Each row of a before or after table is a point. The points were changed in one or more steps. Then noise was added and the rows were shuffled. The steps act on columns, c1 being the first. Write out the steps. A step turns or swaps two columns, mirrors them in a line or flattens them onto one, adds a multiple of one to another, or multiplies or shifts one. Angles are multiples of 10 degrees, from the lower column toward the higher: turns from -170 to 170, lines from 10 to 170 but not 90. Use the fewest steps. Two steps may share a column if one is a turn and the other turns, adds or multiplies; they go together, in the order done. Otherwise the lowest column goes first.

Before:
-31 -14

33 -14

21 -41

-4 49

-29 11

-8 59

12 59

-33 7

-23 4
After:
-6 -21

-52 21

-49 6

9 -33

-9 -32

23 28

43 14

-18 -29

-60 5
Steps: turn c1 and c2 by 80 degrees

Before, 8 rows:
35 -35 -23 13 16 -23

-20 42 -11 -21 2 -60

4 29 14 -35 0 -8

-7 -53 16 -17 -29 -4

16 10 0 36 -10 -57

-24 -3 -17 -30 0 -40

-18 37 -13 -21 -22 -19

-11 28 35 17 -3 16
After:
-5 29 15 -33 3 -9

28 38 -14 -20 -1 -19

-4 11 2 35 18 -57

10 44 -10 -21 -16 -61

16 -3 -16 -31 -21 -40

27 -54 17 -19 13 -5

-33 -35 -22 11 16 -24

10 30 34 17 -6 17
Steps: turn c1 and c5 by 130 degrees

Before (9 x 12):
20 -24 17 14 -3 13 28 -5 12 -6 7 -9

4 31 -31 45 18 1 1 -17 3 36 1 -12

14 -7 -4 -27 15 -10 -4 -21 13 -11 -5 6

-4 56 34 5 12 -37 -23 -1 52 3 -40 -35

-27 -25 -12 -38 17 -3 0 -44 16 -17 -22 -8

-7 27 -11 -6 29 -13 16 -15 -27 -15 24 -7

2 -17 -23 12 -60 28 -9 -12 -3 -2 -8 4

-26 -32 4 -2 51 -20 -3 14 25 45 18 -1

-45 -22 17 -6 21 -1 -24 1 31 1 5 60
After:
-7 26 -11 -6 29 -13 17 -13 24 -14 -27 -6

15 -6 -4 -27 16 -10 -3 -21 -5 -11 12 5

-26 -24 -14 -37 17 -3 0 -45 -21 -17 17 -8

4 31 -31 44 18 2 1 -18 0 35 3 -12

19 -24 17 13 -2 13 28 -5 6 -6 12 -10

-4 56 35 5 11 -38 -24 0 -40 3 51 -35

-45 -22 17 -5 22 -2 -23 0 5 2 30 60

-25 -30 4 -3 52 -20 -3 14 18 45 24 -2

2 -18 -22 13 -59 29 -8 -11 -8 -2 -4 4
Steps: swap c9 and c11

Before (8 x 20):
18 -2 -7 16 -23 15 2 -6 6 5 -17 5 -2 12 -1 37 -13 -24 -15 4

22 -11 -11 -22 -22 15 -17 8 14 27 5 -60 12 -53 4 -13 -4 -20 19 8

-5 -7 -13 13 49 12 -15 3 3 -4 -3 4 -26 -4 -17 -8 -4 17 -8 1

3 -4 25 15 -21 7 -12 8 33 -10 1 -18 -25 9 -7 25 5 50 14 4

1 1 -2 1 -4 14 -2 -6 15 -4 16 -1 19 -1 9 -9 -8 -10 1 2

-10 -3 -13 -11 26 6 -18 13 7 7 -28 6 -18 7 -6 4 1 -22 -10 -25

10 -20 47 10 -10 14 -3 0 12 -1 17 9 49 13 -19 -7 -9 -25 -14 -20

-10 -37 -15 15 -8 -16 -17 1 23 30 -3 -2 -14 10 31 0 -25 -10 -6 -1
After:
8 -3 -14 13 21 12 -15 -2 4 -4 -3 4 52 -4 -16 -8 -4 17 -8 1

34 -13 -15 14 -15 -16 -17 10 23 30 -4 -3 6 10 31 0 -25 -10 -6 -1

9 -16 47 10 24 14 -3 13 12 -1 17 9 -44 13 -19 -7 -10 -25 -14 -21

-1 4 -2 1 8 15 -2 5 15 -4 16 -1 -17 -1 9 -9 -8 -10 1 2

8 -5 -13 -11 8 5 -17 -14 7 7 -28 6 30 7 -6 4 1 -22 -10 -25

-10 -8 -7 16 -18 15 2 14 6 5 -17 5 -14 12 -1 37 -13 -24 -15 5

-5 -23 -11 -22 -9 15 -17 9 15 27 5 -60 -23 -53 4 -13 -4 -20 19 8

1 -9 25 15 -32 7 -12 -2 33 -10 1 -18 6 9 -7 25 5 50 14 5
Steps: turn c1 and c2 by 130 degrees; turn c2 and c8 by 140 degrees; mirror c5 and c13 in the line at 20 degrees

Before (8 x 64):
-10 -8 37 4 -6 15 4 2 -8 -11 -36 -13 -11 21 4 -9 -47 23 5 -11 -21 14 -6
 3 -4 6 4 -2 -5 -5 -34 -2 6 -21 5 -38 -7 9 0 -27 -17 -17 8 -43 -4 -2 -28
 11 17 -30 18 -25 -1 -38 -12 -29 10 -15 -20 29 5 39 13 -21

-4 -21 27 -15 8 -38 -25 21 22 -1 10 -20 8 31 -17 41 -31 22 -13 2 13 8 6
 -13 -15 -3 48 7 4 7 -10 25 -33 -11 12 19 3 -15 0 -22 3 -12 -20 -8 -4 -2
 13 26 2 -9 10 -4 0 -52 9 18 -21 1 -6 12 -36 -19 6 6

-4 17 8 32 -2 23 2 -5 24 18 -23 8 -31 3 -16 15 -26 -37 10 -25 11 11 8 7
 25 47 -15 -18 4 20 36 -18 9 20 -5 38 31 -3 4 30 4 33 40 -4 -6 21 7 16
 33 18 -31 16 23 -14 23 -21 0 3 8 -5 27 -6 20 -7

-10 -3 27 -2 33 8 30 -6 5 24 -14 -35 -27 -27 -4 33 -3 23 -2 -5 -3 39 6 4
 -7 10 30 15 -1 -25 -23 7 35 0 1 -1 9 -2 2 -5 -3 -48 -2 26 5 -23 -11 -19
 4 9 34 -39 -5 -37 -10 -14 24 -7 -21 -38 12 -16 9 16

-38 4 -7 14 -16 -35 -30 -13 13 2 -14 -7 28 18 18 20 4 19 -18 -6 17 0 8
 -11 -2 -1 -4 -19 3 -27 -25 -4 16 27 -5 -7 -2 5 -10 0 -5 22 -12 17 -23 3
 20 -45 -4 7 12 20 21 -14 -14 1 8 3 33 -32 -3 15 5 -6

-3 -18 17 0 17 -9 2 -2 -31 13 -2 18 10 -14 9 -29 37 60 -29 -3 -4 8 -40
 20 -1 14 -11 28 -18 -31 -24 -3 4 7 -29 -25 -26 19 -7 8 -10 -1 37 -7 14
 58 49 7 16 -10 17 5 10 14 -9 -13 -1 9 3 -24 -1 -1 -29 -15

-6 30 18 -25 20 -13 -20 -6 -10 9 5 26 -15 -21 5 -17 -18 22 -7 -2 23 25
 30 10 -48 8 31 -1 12 2 20 22 32 23 21 -5 -12 15 15 2 14 -5 32 -16 36 16
 -5 -11 0 25 20 19 7 12 18 8 -1 -37 -23 28 2 14 19 12

-1 5 -14 -58 10 -1 2 -6 2 -20 33 -3 -11 -28 -23 -5 -17 -6 -17 -13 34 45
 -22 7 -11 -13 -3 -10 -13 35 7 -8 -20 -14 -6 -53 -12 -7 -40 -9 37 -56
 -13 1 19 12 2 -12 -30 -16 37 -5 20 15 -11 -27 -4 16 2 -10 -27 16 -28
 -27
After, 8 rows:
-2 -17 15 0 18 -9 1 -2 -31 12 -2 19 10 -13 9 -28 38 60 -30 -3 -4 8 -39
 21 2 15 -10 46 -17 -32 -24 -4 4 7 -29 -25 -24 18 -7 8 -11 -1 35 -8 14
 59 49 7 16 -10 17 5 11 14 -9 -12 0 9 3 -25 -3 -1 -30 -16

-39 3 -9 14 -15 -35 -31 -13 15 2 -14 -7 27 18 16 20 5 19 -18 -7 14 1 7
 -12 3 0 -4 -26 2 -26 -26 -4 18 27 -4 -7 -2 5 -10 0 -5 21 -14 18 -23 4
 19 -46 -3 7 13 22 19 -13 -13 0 7 4 33 -33 -3 14 4 -7

-1 5 -13 -59 11 -2 1 -7 2 -18 33 -4 -11 -29 -23 -5 -17 -8 -17 -13 36 45
 -21 7 11 -13 -2 -13 -14 35 7 -8 -13 -14 -6 -53 -12 -8 -41 -9 36 -55 -13
 1 20 12 3 -12 -30 -17 37 -5 19 15 -10 -26 -4 16 1 -12 -27 16 -28 -27

-10 -5 26 -5 32 8 29 -6 6 23 -16 -34 -26 -27 -3 33 -2 23 -3 -6 -8 38 6 3
 8 9 31 -20 -1 -24 -24 7 35 -1 -1 -1 9 -2 2 -6 -2 -48 0 26 4 -22 -11 -19
 3 10 34 -38 -4 -36 -9 -16 22 -7 -20 -39 12 -16 10 16

-4 -22 26 -13 6 -38 -25 20 21 0 9 -21 8 32 -17 42 -30 21 -12 2 19 8 6
 -14 16 -3 48 -11 4 7 -10 25 -31 -10 11 19 3 -15 0 -22 4 -12 -20 -9 -5
 -1 12 25 3 -9 9 -4 0 -52 10 18 -21 1 -8 12 -37 -19 7 6

-9 -7 37 4 -6 15 5 2 -9 -11 -37 -14 -12 20 5 -9 -48 21 6 -11 -22 14 -7 3
 4 5 3 -16 -5 -6 -35 -4 2 -21 6 -38 -8 9 1 -27 -17 -18 8 -43 -4 -2 -31
 12 18 -29 20 -26 -1 -38 -12 -30 11 -16 -20 30 4 39 12 -21

-7 31 19 -25 21 -14 -19 -6 -11 8 5 26 -16 -21 5 -16 -18 22 -6 0 19 26 30
 11 48 8 32 25 11 2 21 21 35 22 20 -6 -10 15 13 1 14 -6 32 -16 37 18 -5
 -12 0 25 21 18 8 11 19 8 -2 -35 -23 28 2 14 18 10

-3 17 9 32 -2 24 3 -5 24 17 -23 9 -32 4 -16 16 -27 -37 10 -25 9 11 8 7
 -25 47 -14 -11 4 22 36 -18 12 20 -4 37 32 -3 3 31 5 34 40 -5 -5 20 6 16
 33 18 -30 16 24 -15 23 -20 -1 4 8 -4 27 -6 20 -8
Steps: add 1 times c12 to c28; turn c21 and c33 by 10 degrees; multiply c25 by -1
